Each row of a before or after table is a point. One or more steps were done to the points. Then noise was added and the rows were shuffled. The steps act on how far a point lies along the listed directions, d1 being the first. What was done? A step turns or swaps two directions, mirrors them in a line or flattens them onto one, adds a multiple of one to another, or multiplies one. Angles are multiples of 10 degrees, from the lower direction toward the higher: turns from -170 to 170, lines from 10 to 170 but not 90. Use the fewest steps. Two steps may share a direction if one is a turn and the other turns, adds or multiplies; they go together, in the order done. Otherwise the lowest direction goes first.

Directions:
(1): -.50	-.16	.04
(2): .10	-.41	-.31
Before (9 x 3):
-.12	-.01	-.01
.00	-.04	-.03
.08	-.08	-.12
.06	.01	-.15
-.32	.43	.42
.15	.19	.13
.24	.00	-.02
-.22	.20	.26
-.07	-.10	-.08
After (9 x 3):
.23	-.04	-.12
.30	.02	-.03
.04	-.03	-.03
-.55	.09	.29
-.12	-.01	-.01
-.93	.24	.47
.04	-.06	-.08
-.04	.14	.14
.15	.04	-.16
Steps: add -1 times d2 to d1

Directions:
(1): -.01	-.18	.30	.10	-.48	-.01	.19	-.58
(2): -.01	-.10	-.08	.00	-.08	-.83	.06	.08
(3): .24	-.35	-.16	.22	-.21	.03	-.66	.02
(4): .15	.54	.43	-.21	-.21	-.11	-.34	.08
(5): .32	-.08	.27	.07	.62	-.12	-.09	-.37
(6): .58	-.22	-.07	-.51	-.13	.07	.22	.11
Before (11 x 8):
-.11	-.39	-.14	.05	.33	-.39	.59	-.16
.19	-.17	.07	-.21	-.18	-.01	.48	-.33
.14	-.51	-.21	-.16	.24	-.07	.10	-.04
.06	-.26	-.22	-.03	.33	-.29	.11	-.11
-.08	-.04	-.12	.23	.11	.24	-.11	-.19
-.14	.05	-.18	.13	-.17	-.16	.03	.25
-.13	.27	.00	.28	.26	.05	.12	.02
-.05	.42	-.15	-.22	.01	-.32	.34	.11
-.31	-.40	-.30	.33	.26	-.22	.18	.19
-.13	.36	-.14	-.10	-.09	.19	.14	.38
.27	-.09	-.06	.30	.19	-.18	-.74	.03
After (11 x 8):
-.54	-.37	-.09	.54	.02	.29	.18	-.23
-.38	.05	-.22	.13	-.77	.26	.14	.25
-.08	.26	.09	.31	.39	.08	.17	-.11
.14	-.33	.16	.15	.58	.01	.07	-.70
-.40	.43	-.32	-.18	-.74	.45	.33	.61
-.16	-.37	.24	.31	.63	-.15	.58	-.71
-.16	.45	-.01	-.29	-.42	.17	.59	-.16
.15	-.55	.00	.03	.47	.06	-.01	-.39
.15	-.08	-.05	-.25	.13	-.44	.47	-.07
-.05	-.03	-.20	.30	.40	-.07	-.23	-.03
.63	-.30	.30	.39	.44	.10	-.90	-.56
Steps: swap d1 and d2; multiply d3 by 1.3; add 0.5 times d4 to d6; multiply d5 by 3

Directions:
(1): -.12	.13	.79	-.39	-.24	.13	.05	.24	.32	.01	-.23	.07
(2): -.10	-.53	.21	.31	.20	-.11	.03	.38	-.04	-.56	.11	.38
Before (12 x 12):
.10	.31	-.27	-.09	.02	.12	-.02	-.23	-.06	.23	-.01	-.08
.09	-.30	-.45	.30	.24	-.27	-.15	.13	-.36	-.26	.20	.09
-.05	.44	.40	-.33	-.16	.21	.19	-.26	.29	.32	-.10	-.28
.00	-.05	-.05	-.05	.05	-.01	.07	.01	.05	.02	-.10	-.14
.02	.17	-.65	.09	.16	.11	-.01	-.32	-.18	.23	.13	-.21
-.26	-.51	.73	.08	.03	.10	.02	.54	.14	-.46	-.11	.32
-.07	.10	.38	-.29	-.06	.16	.01	.31	.30	-.07	-.31	.05
.11	.40	.60	-.49	-.17	-.01	-.10	.11	.38	.26	-.25	-.06
-.03	-.05	-.42	.25	.23	.04	.10	-.13	-.17	-.07	.30	-.04
.07	.39	.22	-.45	-.33	.06	.06	-.13	.04	.28	-.06	-.32
.03	-.28	.13	.21	-.10	.06	-.01	.37	.20	-.36	.14	.23
.07	-.09	-.49	.17	.22	-.27	-.04	.12	-.22	-.08	.31	.15
After (12 x 12):
.08	.19	.30	-.18	-.40	.21	.01	.15	.36	.03	-.01	-.04
.00	-.41	-.13	.33	.07	-.26	.09	.20	-.22	-.47	.31	.14
-.22	.02	.94	-.34	-.26	.30	.01	.37	.25	-.03	-.23	-.03
-.02	-.11	-.10	-.04	.05	-.01	.06	.00	.03	.01	-.10	-.13
-.06	-.42	.01	.46	.34	-.06	.16	.08	-.06	-.49	.18	.28
.14	.41	-.14	-.34	-.17	.00	-.11	-.19	-.11	.44	-.10	-.35
.08	.51	-.22	-.34	-.04	-.14	-.01	-.07	-.04	.38	.08	-.14
.05	.03	-.40	.14	.21	.02	.00	-.07	-.10	-.10	.12	.06
.00	.05	-.67	.13	.19	.07	-.04	-.33	-.14	.17	.09	-.19
.01	.27	-.31	-.05	.03	.15	.08	-.27	-.03	.30	.20	-.26
-.06	-.19	.32	.00	.14	.07	.00	.42	.17	-.33	-.15	.20
.03	-.42	.25	.22	.30	-.22	-.08	.42	.05	-.49	.14	.42
Steps: mirror d1 and d2 in the line at 30 degrees

Directions:
(1): .17	-.37	-.06	-.10	.13	.03	.17	.14	-.06	.13	.42	-.39	.39	-.83	-.18	.08	-.37	-.72	-.05	-.04	-.02	-.15	-.21	-.04
(2): .18	-.51	.11	.25	-.22	-.17	.47	.28	.09	-.21	-.12	.51	-.30	-.40	.04	-.23	-.05	.27	-.25	-.72	-.07	.40	-.06	.03
(3): -.32	-.10	-.28	-.27	.12	-.44	.12	.58	.12	-.44	-.40	.02	.11	.17	-.39	.07	.34	-.38	.22	-.22	.49	-.29	.26	-.20
(4): .08	-.39	-.08	-.17	.59	.20	-.26	-.15	-.27	.06	-.02	.64	-.12	-.01	.17	.30	-.58	.04	.06	.06	.25	-.05	.54	-.45
Before (9 x 24):
.03	.36	.13	.29	-.30	.13	.01	-.31	.06	.15	.23	-.23	.05	.17	.00	-.08	.32	.17	-.07	.28	-.44	.19	-.43	.31
.33	-.31	.19	.40	-.49	.04	.39	-.17	.08	.23	.32	.11	-.13	-.72	.08	-.27	-.12	.09	-.30	-.37	-.41	.28	-.37	.16
.00	-.12	.16	.08	.12	.12	-.09	.01	-.22	.16	-.20	.51	-.10	.08	.25	.19	-.22	.14	.00	.12	.19	.01	.28	-.22
.03	.14	.09	.21	-.43	-.14	.26	.05	.21	-.12	-.01	-.12	-.13	-.11	.00	-.23	.31	.20	-.15	-.41	-.13	.29	-.34	.30
.20	-.16	-.07	.03	.16	.33	-.04	-.20	-.18	.25	.41	-.12	.03	-.40	.24	.16	-.59	-.15	-.14	.18	-.19	.02	-.01	-.19
-.12	-.20	.05	.02	.13	.03	.07	.18	-.01	-.23	-.08	.39	-.07	.12	.04	-.02	.01	.11	.03	-.17	.10	.20	.26	-.14
.07	.38	.24	.31	-.04	.35	-.20	-.40	.10	.18	.05	.08	-.19	.21	.46	-.08	.02	.51	-.10	.17	-.40	.06	-.22	.14
.03	-.37	-.11	-.15	.18	-.09	.16	.19	-.17	-.02	.06	-.04	.04	-.53	.00	.10	-.26	-.45	-.01	-.15	.02	-.14	-.10	-.07
-.08	.15	.05	.00	.07	.04	-.11	.06	.06	-.08	-.08	.01	.01	.37	-.18	.02	.22	.06	.12	.03	-.05	-.08	.10	.00
After (9 x 24):
-.16	-.10	-.14	-.06	.12	-.22	.20	.51	.25	-.28	-.05	-.30	.28	-.41	-.22	.01	.16	-.59	.08	-.25	.14	-.39	-.18	-.07
-.22	.00	-.36	-.32	.56	.09	-.36	.03	-.19	-.10	-.18	.27	-.07	.42	.08	.42	-.33	-.10	.20	.32	.39	-.31	.64	-.57
.04	-.41	.09	.04	.32	.21	.01	.02	-.15	-.09	.06	.62	-.12	-.07	.18	.07	-.35	.15	-.03	-.16	.06	.27	.36	-.27
.08	-.59	.05	-.10	.59	.20	-.16	.05	-.42	.16	-.15	.91	-.08	-.21	.28	.42	-.72	-.09	.05	.06	.44	-.08	.65	-.58
-.11	.15	-.04	-.11	.23	.10	-.28	-.25	-.23	.04	-.27	.37	-.35	.48	.31	.15	-.06	.35	.09	.23	.01	-.06	.22	-.10
-.39	.34	-.16	.06	-.58	-.57	.25	.38	.37	-.39	-.53	-.09	-.12	.49	-.38	-.24	.93	.07	.16	-.25	.19	-.18	-.04	.11
-.22	.39	-.08	.14	-.61	-.40	.41	.38	.36	-.23	.10	-.90	.41	-.10	-.57	-.22	.87	-.53	.04	.00	-.23	-.09	-.73	.47
-.15	.46	.05	.25	-.88	-.44	.49	.34	.48	-.30	-.13	-.67	.02	-.01	-.27	-.44	.91	.04	-.11	-.49	-.17	.21	-.69	.60
.14	-.08	.15	.12	-.01	.14	.06	.01	.04	.08	.24	-.12	.11	-.19	-.15	-.04	-.04	-.11	-.05	-.09	-.26	.04	-.15	.09
Steps: turn d2 and d3 by 160 degrees; turn d1 and d2 by -140 degrees; multiply d4 by 2.5
